Each row of a before or after table is a point. One or more steps were done to the points. Then noise was added and the rows were shuffled. The steps act on how far a point lies along the listed directions, d1 being the first. What was done? A step turns or swaps two directions, mirrors them in a line or flattens them onto one, adds a multiple of one to another, or multiplies one. Angles are multiples of 10 degrees, from the lower direction toward the higher: turns from -170 to 170, lines from 10 to 170 but not 90. Use the fewest steps. Two steps may share a direction if one is a turn and the other turns, adds or multiplies; they go together, in the order done. Otherwise the lowest direction goes first.

Directions:
(1): [-4.7 -2.2  3.4]
(2): [-0.8  5.6  2.4]
(3): [-4.0  1.3 -4.5]
Before, 8 rows:
[[-1.8 -1.1 -0.3]
 [-3.8  0.5  0.4]
 [-2.5 -0.5 -1.1]
 [ 3.9  1.6  5.4]
 [ 4.0  5.8 -4.0]
 [-3.9  2.2  0.6]
 [ 1.3  2.0  3.9]
 [ 1.8 -1.8  1.8]]
After (8 x 3):
[[ 2.9 -2.6 -7.7]
 [-3.3  3.9 -2.2]
 [-3.7  1.7 -2.4]
 [10.0 -0.9  7.5]
 [-2.5  4.7 -3.5]
 [-2.6  1.1 -0.4]
 [ 6.1  1.1  3.8]
 [ 2.6 -1.8  4.7]]
Steps: turn d1 and d2 by 70 degrees; multiply d3 by 2

Directions:
(1): [ 3.3 -0.5 -6.2 -4.2 -2.4 -1.8]
(2): [-2.5 -2.5 -1.2  4.5 -6.1 -2.3]
(3): [ 1.4  0.6  0.3 -0.4 -4.0  7.6]
(4): [-3.1 -5.9 -3.4  0.1  3.4  3.0]
(5): [ 6.2 -5.2  3.0  1.1  0.2 -0.7]
Before, 11 rows:
[[ 2.9 -9.0  0.3 -3.7  6.5  7.1]
 [ 3.8 -4.9 -2.0 -4.7  7.5  2.8]
 [ 6.4 -5.3 -4.5 -2.2  2.9  2.1]
 [-3.6 -2.5 -2.8  1.1 -0.9 -7.4]
 [-2.4  1.8 -4.6 -2.1  0.4  1.0]
 [ 1.4 -2.3  1.9  4.3  1.9 -3.2]
 [-3.9 -0.9 -0.6  1.6  2.2 -3.9]
 [ 5.3 -2.8 -0.6 -7.1  8.0  5.1]
 [-2.3  1.6  0.0  0.8 -3.6 -6.2]
 [-1.9  3.1 -0.5  0.5 -3.3 -4.0]
 [ 2.4  0.1 -2.8 -1.8  5.8 -2.2]]
After, 11 rows:
[[-7.2 -2.9 -6.4 -3.5  1.7  6.4]
 [-1.0 -2.3  0.1 -0.3  3.4 -5.9]
 [-1.2 -2.9  1.1  1.6  3.0 -3.9]
 [ 4.3 -3.6 -1.4 -1.0  0.7  0.3]
 [-2.0  1.2 -8.9 -3.3  1.9  2.7]
 [-3.0 -1.8 -7.1 -3.8  2.7  1.5]
 [ 0.8  0.0 -4.7 -0.8  3.3 -3.2]
 [-1.6 -0.8 -7.0 -5.3  0.8  2.8]
 [-4.1  2.6 -0.5  3.2  2.2 -2.3]
 [ 3.0  0.5  2.8  0.2 -0.6 -3.4]
 [ 1.3  0.6  3.2  0.0 -0.1 -5.0]]
Steps: flatten d1 and d2 onto the line at 160 degrees; multiply d5 by -1

Directions:
(1): [-0.3 -1.1 -5.5  1.5  1.0 -0.3  0.9  8.9 -0.3]
(2): [-1.3  2.0  5.1 -3.1  5.1  4.6 -0.3  3.6  3.6]
(3): [ 6.0 -5.6  2.7  1.0  1.8  3.1  2.6  0.5 -4.4]
Before, 8 rows:
[[-0.9 -1.3  0.2  0.1 -2.4 -3.3  0.9 -5.3 -0.8]
 [ 2.3 -2.2 -1.0  0.5 -0.6  0.7  0.9 -0.1 -2.4]
 [ 3.4 -2.6  1.9  0.3  2.0  2.6  1.5 -0.4 -2.6]
 [-1.7  1.6 -3.6  3.6 -4.2 -3.6 -1.7 -6.3 -2.2]
 [ 4.8 -4.1  0.7 -1.3 -1.6 -0.5  0.7 -5.5 -2.4]
 [ 0.7 -3.6 -8.2  2.6 -0.7 -0.3  0.3  9.1 -1.3]
 [ 0.5  0.7  1.4  0.6 -1.0 -1.3 -1.6 -5.3 -2.3]
 [ 0.4  1.9  0.8 -1.0  0.4  0.6  1.3  0.4 -0.3]]
After, 8 rows:
[[ -0.9   1.4   1.6  -0.8   3.8   2.2  -1.2   3.9   0.5]
 [ -8.1   9.1   2.4  -2.3   2.8   1.7  -4.0  -0.6   6.8]
 [ 10.6  -9.7   3.5   2.1   3.6   5.7   4.6   1.4  -8.0]
 [ -3.1   1.1   2.6  -2.6   3.2   1.1   0.4   2.3   3.4]
 [  5.8  -4.7   3.8  -0.2   2.2   4.2   2.2  -0.7  -4.2]
 [  9.3  -8.1   5.3  -2.6   5.9   6.9   3.3   3.4  -3.2]
 [  3.1  -2.8   3.9   0.0  -3.7   0.1  -1.2 -11.6  -2.3]
 [  0.6   1.3  -1.1   0.0  -0.5  -0.5   1.5   0.7  -1.2]]
Steps: turn d1 and d2 by -140 degrees; multiply d3 by 3

Directions:
(1): [ 6.0  3.4 -0.9  3.0  4.7 -1.1  2.1 -3.4  5.2 -4.8  3.6  3.4  1.6 -2.2]
(2): [-9.1 -2.8 -5.5  0.7  2.9 -2.0  0.1 -0.9  1.1 -0.8  0.5  4.9  1.4 -3.7]
(3): [-6.3  1.5  5.2  1.3  0.3  3.0  3.1 -0.9  4.4 -3.3  3.3 -2.8 -6.0  2.1]
(4): [ 1.2 -1.7  1.7  1.6  2.6  9.0 -0.1  2.8 -4.2 -3.2 -3.2  4.6 -1.9 -3.1]
(5): [ 1.2 -6.3 -2.3 -3.6 -0.9  0.2  0.5  5.7  3.1 -7.4  1.0 -2.3  2.7  2.9]
(6): [ 0.5 -1.1 -2.7 -1.8 -6.8  6.6 -2.1 -4.3  1.8  1.9  6.0  2.9  1.5  0.9]
Before (9 x 14):
[[ 1.2  0.7 -2.4 -1.9  3.4 -1.7  1.7  0.2  0.3 -1.6 -0.5  3.4  3.0 -3.3]
 [ 3.5  0.7  0.1 -2.0 -0.2 -3.2  0.8 -4.3 -2.6  3.2  0.3  1.7  3.1 -0.2]
 [ 6.7  5.8  2.9  4.4  1.3 -7.1  1.7 -2.9  1.9  0.8  1.5 -3.6 -0.7  2.5]
 [ 1.6  4.6  5.9 -1.9 -1.3 -1.4  1.2 -1.4 -2.1  4.6 -3.2  0.9 -0.2 -0.8]
 [-4.9  6.9  7.1  1.7  2.4  1.7  3.8 -7.6  6.6 -0.2  5.2 -0.5 -5.2  2.7]
 [ 3.1  3.6  1.4  1.4  0.5 -6.2 -0.3  0.9 -4.3  5.8 -7.4  0.4 -1.0 -2.1]
 [-2.9  2.6  1.7  1.7  0.7 -3.7  4.2 -0.1  5.4 -6.3  3.2 -2.2 -1.9 -0.2]
 [10.2 -4.2  4.3 -5.1 -2.1  1.2 -0.5  9.0 -5.4 -1.5 -5.8 -4.9 -0.1  3.2]
 [-5.0 -5.9 -3.5 -5.8 -4.6  0.3 -2.3  4.4 -0.6 -2.0 -3.2 -2.9  0.9  2.6]]
After, 9 rows:
[[ 5.0 -1.9  9.2 -3.2 -1.4  5.3  3.2  6.3  1.2 -6.1 -0.3 -6.6 -6.0  5.0]
 [ 0.2  5.0  6.9 -1.6 -2.0  0.4  1.7 -2.3 -0.6  3.8 -1.2  0.9 -1.5 -0.1]
 [-6.0 -4.4 -0.9 -4.3 -0.9 -2.1 -0.2  5.5  0.6 -4.4 -4.5 -4.6 -1.4  2.7]
 [ 3.8  1.4 -3.7 -3.5 -5.1  1.0 -4.4 -6.7 -3.6 10.0  0.9  4.8  6.1  0.8]
 [ 0.9 -0.8 -4.9 -2.3 -7.5  0.2 -1.3 -2.3  1.4 -0.1  4.7  1.9  4.3 -0.4]
 [ 6.3  4.8  1.3  2.7 -4.2 -1.8  0.2 -6.2  3.2  2.4  6.1 -1.8 -0.2  3.5]
 [ 1.0  2.5  3.6 -0.3  3.2 -4.2  3.3 -3.7  0.1 -0.1  0.4 -0.2 -0.2  0.2]
 [-0.9  1.5 -0.6 -1.4  2.9  0.4  3.0 -1.3  3.0 -3.1  2.3  2.8  0.9 -2.5]
 [-2.9  5.9  6.1  2.8 -1.5  0.7  2.9 -3.3  3.5  1.5  0.6 -0.8 -7.2  0.5]]
Steps: turn d1 and d3 by 30 degrees; turn d3 and d6 by 130 degrees

Directions:
(1): [ 1.3  2.3 -5.5 -4.2  1.2 -2.6  4.6  3.4 -7.7  4.0 -1.5  3.4 -0.8 -0.3
  2.8 -5.6  1.3 -2.7  4.4 -1.5]
(2): [-1.7 -8.9 -4.6  3.3  1.1 -0.2  1.8 -4.4  0.3 -0.1 -3.6 -2.7 -2.1  5.3
  2.4  2.2  2.5 -5.9  1.0 -3.5]
Before (9 x 20):
[[ -1.7  -6.8   2.3   4.6  -0.3  -0.2  -0.9  -3.5   5.9  -5.2   1.2  -5.2
    0.6   3.7   1.1   5.1   1.1  -1.6  -1.1  -0.6]
 [  3.2   1.4  -8.9  -5.9   0.3  -0.7   3.5   6.2  -7.2   1.6   0.3   2.6
   -1.7  -3.1   2.5  -6.1   0.1  -2.2   6.0  -2.9]
 [ -0.7  -7.3   0.1   7.2   1.3   2.5  -4.6  -8.2   8.1  -4.7   0.1  -3.5
   -0.4   4.4  -1.5   4.2   1.6  -0.2   0.1  -2.8]
 [  5.5  -2.4  -6.3  -3.3   0.2   0.0   3.8  -1.4  -6.7   5.0  -4.6   2.0
   -1.0   2.3   3.2  -1.9   1.6  -4.7   0.9  -4.2]
 [ -0.6   5.8   4.3  -3.1   0.0  -1.9  -2.8   1.3   2.8  -0.8   0.2   1.2
    2.0  -3.9  -2.6  -1.7  -2.5   2.0  -1.0   2.5]
 [  0.6  -0.3   5.8   2.5  -3.6  -0.3   0.1  -0.4   3.4  -1.1   0.5  -1.2
   -0.9   0.7  -4.4   0.4  -0.4   0.9  -3.1   0.2]
 [  1.3  10.7   8.5  -2.0  -1.1   1.0  -3.6   1.2   4.5  -1.5   6.2   3.2
    2.1  -7.9  -4.7  -2.2  -2.7   6.1  -2.9   4.3]
 [  5.1  12.6  -1.1 -11.2   4.6  -2.9   3.4   8.5 -10.8   4.2   3.9   8.9
    1.6  -9.0   0.4 -11.3  -3.1   3.8   3.3   3.6]
 [  1.4   6.0   4.3  -3.7  -2.3   3.1  -2.6   2.0   0.2   0.3   4.2  -0.6
    4.4  -4.1  -4.7   0.3  -2.7   5.6   0.9   4.7]]
After:
[[-0.5  6.0  4.2 -3.3  0.0 -2.0 -2.7  1.3  2.6 -0.6  0.1  1.3  1.9 -3.9
  -2.5 -2.0 -2.5  1.8 -1.0  2.4]
 [ 1.6 -2.6 -3.8 -0.8 -0.7  1.9 -0.9  1.9  0.7 -2.7  1.1 -1.5 -1.3 -1.7
   0.1  0.1 -0.9 -0.4  1.4 -1.9]
 [ 1.5 11.6  7.7 -2.9 -0.8  0.3 -2.7  2.1  2.8 -0.6  6.0  4.0  2.0 -8.1
  -4.2 -3.4 -2.5  5.9 -2.1  4.1]
 [ 0.9 -3.5 -4.2  2.6  2.4  0.2 -0.6 -4.3  0.8 -0.9 -0.8  0.1 -0.8  3.3
   1.0 -1.4  2.6 -1.7  3.9 -3.5]
 [-0.6 -3.8 -1.2  1.0  0.4 -2.0  2.2 -0.3 -0.1 -2.0  0.6 -2.3  0.3  2.5
   2.9  0.6  1.7 -3.0  2.1 -1.4]
 [ 1.1  1.5  3.7  0.3 -3.1 -1.4  1.9  1.4  0.3  0.6  0.2  0.4 -1.1 -0.1
  -3.5 -2.0  0.1  0.5 -1.3  0.0]
 [ 2.8  6.8  5.9 -4.2  3.1  0.8 -2.7  2.3  0.6 -2.0  5.1  3.2  2.2 -6.9
  -3.0 -2.3 -4.2  6.2 -3.1  5.0]
 [ 4.3 -5.1 -3.2 -0.3 -0.4  1.7  0.9 -4.3 -1.7  2.2 -4.0 -0.7 -0.8  3.0
   1.6  2.0  1.2 -3.7 -1.7 -3.8]
 [ 1.5  6.2  3.9 -4.2 -2.3  2.9 -2.5  2.2 -0.2  0.4  4.0 -0.6  4.4 -4.3
  -4.5 -0.2 -2.8  5.5  1.1  4.6]]
Steps: flatten d1 and d2 onto the line at 80 degrees

Directions:
(1): [ 0.5  2.2 -4.1 -3.8  1.8 -6.2 -5.2 -1.8  6.9 -2.5 -3.3  1.2  2.8  6.0
 -0.9  1.2  0.4 -5.5 -0.9 -4.3 -4.5  2.6 -5.7  6.5 -3.2  0.4 -1.6  2.6
 -2.2 -3.0 -2.1 -0.2]
(2): [-1.1  4.1 -4.8 -4.6  4.6  0.5 -1.5 -0.3 -6.4  0.7  1.0 -1.8 -9.0  1.7
 -2.2  3.6  1.1  6.7  5.7  2.0  0.2  1.5 -4.0  3.1 -0.2  0.6 -0.2  6.2
  1.3 -0.1  4.8 -1.4]
(3): [-2.6 -0.3 -5.8 -1.6  0.9 -3.8 -2.6  1.2  1.7  0.6 -2.1 -6.0 -3.6 -5.2
  0.5 -2.7 -1.2 -0.4 -6.2 -7.2  2.3 -3.8 -2.3 -4.9  3.2 -4.0  5.5 -1.2
  5.1 -4.4  2.8 -1.0]
(4): [-5.0  3.0  0.8 -1.2 -4.9 -1.9  4.8  4.0  4.5  4.7  2.4  1.6  0.2 -0.1
 -2.0  7.1 -3.6 -1.5 -1.0 -2.5 -2.2 -4.5  2.9  0.5  5.0  1.6 -2.0  8.7
  3.6  3.8 -1.7 -2.5]
(5): [ 0.4  9.2 -4.7  0.0 -4.7  3.1 -1.1 -0.5  4.6  4.3 -0.1  1.8 -0.3 -5.6
  0.0  1.0 10.0 -0.1  4.2  0.2  0.1 -2.4 -2.5 -1.3 -1.5  3.7  0.8 -6.0
 -0.2  1.0 -2.7 -1.2]
Before, 13 rows:
[[-1.8  1.6 -6.0 -2.7  2.9 -5.4 -4.0 -1.9  4.5 -0.7 -4.5 -4.2 -0.1 -1.0
  -0.1 -2.5  3.7 -2.0 -2.2 -4.6  0.4 -0.6 -3.9  0.3 -1.0 -1.5  3.4 -2.6
   0.8 -6.0  2.3 -1.2]
 [ 1.3 -0.7 -2.7 -0.2 -1.9  0.8  0.4 -0.2  2.3  1.0  0.1  0.2  1.5 -3.5
   0.1 -2.8  0.4  0.5 -1.9 -2.0  0.0 -2.5 -0.9 -3.6 -0.3 -1.6  1.5 -3.5
   1.2 -0.5  0.5 -0.5]
 [-2.8  4.1 -3.6 -3.8 -2.2 -2.0 -3.6  0.0  5.7  2.1 -1.6 -0.4  1.6  2.0
  -1.4  2.1  1.4 -3.1 -0.3 -1.5 -2.3 -3.1 -2.8  1.1 -0.7 -0.2 -1.7  3.3
   1.5 -0.2  0.5 -1.5]
 [-3.7  6.0 -1.6 -2.2 -2.3  0.0  2.1  1.2 -0.9  2.8  4.7  2.1 -5.1 -0.1
  -3.0  6.6  0.1  4.2  5.4  2.8 -2.8 -1.1 -0.5  2.6  3.1  2.1 -2.7  8.3
   1.8  3.1  0.4 -2.6]
 [-1.7  3.4  0.8  0.2 -3.8  4.5  4.7  1.4 -0.6  5.4  2.7 -0.4 -5.4 -2.5
  -2.8  4.8  0.2  3.8  2.9  2.2  2.7 -1.4  1.7 -2.2  1.0  1.4  0.1  2.8
   1.5  4.4  1.0 -1.6]
 [-1.7  1.3  4.4  3.8 -4.7  4.0  4.6  0.6  1.6  2.5  4.0  2.1  4.1 -2.8
   1.4  2.5 -0.2  1.3 -0.2  1.7  1.5 -3.1  6.7 -4.3  3.0  2.8 -1.1 -4.2
   1.5  5.2 -3.7 -0.6]
 [-0.3  2.5  1.8 -1.7 -4.4  5.1  4.0  1.4 -3.8  4.3  3.7  3.3 -2.0 -0.1
  -1.3  5.2  0.2  5.7  6.2  4.6 -0.6 -2.4  2.7  0.7  1.8  2.6 -2.3  5.1
   0.1  6.1 -0.1 -0.3]
 [ 0.4  2.5  0.2 -1.0  2.9 -1.6  1.0 -1.4 -3.4 -1.0  1.7  0.4 -1.0  4.6
  -2.5  3.0 -0.6  0.7  0.9  2.2 -1.3  1.4 -1.0  4.4 -1.2  0.2 -0.7  3.9
   0.7  0.5  1.0 -1.6]
 [-1.3  0.2 -2.7 -3.8  4.2 -2.1 -3.0 -0.3 -2.3 -1.0  0.2 -1.4 -1.4  4.4
  -2.1  1.5 -0.1  3.0  2.3  0.3 -1.2  2.8 -3.7  3.7 -0.6  0.2 -1.5  6.9
  -0.6 -1.4  3.3  0.9]
 [ 0.3  1.5  4.0  1.4 -0.4  4.6  3.9 -1.1 -2.3  2.2  4.0  2.7 -0.5  0.2
  -0.1  4.0  2.1  4.0  6.0  3.9  0.5  0.9  1.6  2.6 -1.2  4.1 -3.0  1.4
  -2.8  6.1 -0.4 -1.1]
 [ 2.0  0.9 -2.4  1.9  0.8  0.6 -3.4 -1.6  0.1  0.1 -1.0  0.2  3.4 -1.7
   0.2 -3.5  4.2 -3.2  0.8 -1.6  1.1  0.6 -2.0 -2.2 -3.6  0.0  2.1 -7.5
   0.5 -2.4 -2.1  2.0]
 [ 0.6  3.8 -4.6  2.3 -1.3 -0.2 -3.5 -1.8  4.0  1.6 -0.2  0.7  1.9 -4.6
   1.1 -1.6  6.1 -4.3 -0.6 -2.3  1.0 -1.4 -3.5 -1.7 -3.4  1.6  2.7 -6.0
   0.8 -2.6 -1.5 -0.3]
 [-1.4  1.4  2.1 -1.0 -1.6  3.4  3.4  0.6 -0.2  2.1  1.8  1.9 -2.5  2.6
  -0.6  4.1 -0.1  2.6  3.0  3.7 -1.5 -1.1  1.8  3.2  1.0  3.1 -2.4  5.0
   0.5  3.5 -0.9 -0.3]]
After (13 x 32):
[[ -4.0   4.6  -6.0  -5.1  -1.8  -2.4  -4.6   0.0   4.4   2.5  -1.8  -2.6
   -1.3  -0.2  -1.4   2.0   1.9  -1.3  -1.1  -2.3  -1.3  -4.3  -3.6  -0.8
    0.0  -1.8  -0.5   3.0   2.7  -1.1   2.2  -1.6]
 [  1.1   1.0  -4.3   1.5   2.5   0.2  -3.3  -2.5  -2.2  -0.1  -0.4  -2.4
    0.0  -3.7   0.0  -3.8   3.8  -0.8   0.2  -2.1   2.1   0.6  -3.2  -3.1
   -2.3  -0.9   3.1  -6.6   2.6  -3.4   1.0   2.3]
 [ -0.6   1.9   7.2   4.6  -4.8   6.2   5.8  -0.2  -0.4   2.5   4.6   5.5
    4.8  -0.4   1.1   4.0   0.7   2.2   3.1   4.9   1.0  -1.1   7.5  -1.7
    1.1   5.2  -3.5  -3.8  -0.9   7.7  -4.2   0.0]
 [ -0.5  -0.3  -6.0  -1.0  -0.5  -0.9  -0.8   0.5   1.9   1.5  -0.5  -3.3
   -2.2  -6.3   0.5  -3.9   0.4   0.8  -5.1  -5.7   1.9  -4.1  -2.5  -5.9
    1.9  -3.7   4.6  -3.8   4.4  -2.5   2.9  -1.3]
 [  1.5   1.1   7.0   0.8  -3.0   6.0   5.2  -0.8   0.9   1.4   2.8   7.3
    3.5   6.9  -0.3   6.0   0.7   0.5   6.1   8.4  -3.4   2.3   3.8   7.3
   -2.5   6.3  -7.2   4.7  -4.5   6.6  -5.0   1.2]
 [  2.1   1.7   3.5   0.4   1.6  -0.6   1.9  -2.3  -2.2  -1.8   2.2   4.0
    3.1   7.4  -2.5   3.9  -0.5  -0.8   2.8   4.8  -3.0   2.7   0.2   6.8
   -2.5   1.7  -3.0   3.3  -2.3   2.2  -1.6  -1.1]
 [ -4.5   1.7 -13.1  -5.5   4.5  -9.8  -6.9  -0.5   4.2  -0.2  -6.8 -11.1
   -5.8  -8.1   0.2  -5.8   2.0  -0.2  -8.8 -12.6   3.7  -5.0  -6.9  -6.0
    2.9  -6.2   9.8  -2.9   6.9 -11.1   7.0  -2.3]
 [ -1.5   5.6   1.8  -0.4  -4.8  -0.3   2.6   0.2   3.5   1.2   4.5   6.6
    1.9   3.1  -2.5   6.3   1.7  -0.9   6.4   4.2  -5.1   0.8   0.7   5.2
    0.4   3.7  -5.8   5.9  -1.4   3.8  -4.3  -1.7]
 [ -0.9  -0.9  -1.5  -3.1   3.3  -2.3  -2.5  -0.6   0.3  -1.1  -1.1   0.0
    1.9   5.5  -1.6   1.1  -0.2   0.5   1.5  -0.4  -2.6   3.1  -3.1   4.0
   -1.4   0.6  -2.8   6.3  -1.7  -1.5   0.4   1.5]
 [  3.3   1.7   8.3   0.5  -6.9   7.2   5.7  -0.3  -0.1   2.8   4.3  10.6
    6.3   5.3  -0.9   6.5   1.8   1.5   9.9  10.2  -4.2   1.1   5.2   5.8
   -3.0   6.3  -7.6   3.4  -5.9   9.7  -6.0   1.9]
 [  4.2   1.3  11.7   3.8  -3.2   9.0   7.5  -2.7  -1.4   1.2   6.1  10.6
    7.4   7.5  -0.5   6.0   3.7   1.0  12.0  12.0  -3.2   6.4   4.7   8.6
   -5.9   9.1 -10.4   1.4 -10.1  11.2  -6.1   0.6]
 [ -0.9   3.4  -7.7   1.0   0.5  -1.1  -4.5  -1.0   1.9   2.0  -1.6  -3.2
   -2.2  -7.8   1.3  -3.5   5.9  -1.7  -2.5  -4.9   3.3  -2.9  -4.3  -4.6
   -2.0  -0.9   5.9  -6.3   4.2  -5.1   2.7  -1.0]
 [ -0.3   2.8   3.2   1.5  -5.7   4.1   4.2   0.3   3.6   4.8   1.4   1.9
    0.1  -0.8  -2.2   3.5   1.2  -0.2   2.0   1.8   1.2  -1.2   2.2  -1.3
   -0.7   2.2  -1.1   0.6  -0.9   4.3  -2.4  -0.8]]
Steps: flatten d1 and d2 onto the line at 30 degrees; multiply d3 by 3; turn d4 and d5 by 10 degrees
